Every row gives one point. Each copy is the shape, with its points in the same order, stretched, turned, moved and blurred by noise. Say if it was mirrored as well.

Shape:
[[-0.06  0.34 -0.05]
 [ 0.39 -0.03 -0.32]
 [-0.20  0.00 -0.40]
 [-0.24 -0.03 -0.03]
 [ 0.20 -0.08 -0.31]
 [ 0.34 -0.05  0.79]]
Copy 1, 6 rows:
[[-0.04 -0.33 -0.15]
 [-0.01  0.02 -0.47]
 [-0.26  0.04 -0.14]
 [-0.07  0.01  0.07]
 [-0.06  0.06 -0.32]
 [ 0.72 -0.15  0.15]]
Copy 1 is: mirrored
Copy 2 (6 x 3):
[[-0.23  0.14 -0.04]
 [ 0.22  0.01 -0.40]
 [-0.30 -0.17 -0.33]
 [-0.17 -0.18 -0.09]
 [ 0.04 -0.18 -0.37]
 [ 0.48 -0.24  0.65]]
Copy 2 is: only turned
Copy 3 (6 x 3):
[[ 0.02 -0.11 -0.50]
 [ 0.36 -0.64  0.09]
 [ 0.62  0.12 -0.20]
 [ 0.19  0.30 -0.08]
 [ 0.46 -0.38  0.00]
 [-0.86 -0.36  0.68]]
Copy 3 is: mirrored
Copy 4, 6 rows:
[[ 0.15 -0.02  0.25]
 [ 0.12 -0.27 -0.20]
 [ 0.17  0.50  0.06]
 [-0.08  0.45  0.27]
 [ 0.09  0.02 -0.12]
 [-0.48 -0.60  0.39]]
Copy 4 is: only turned
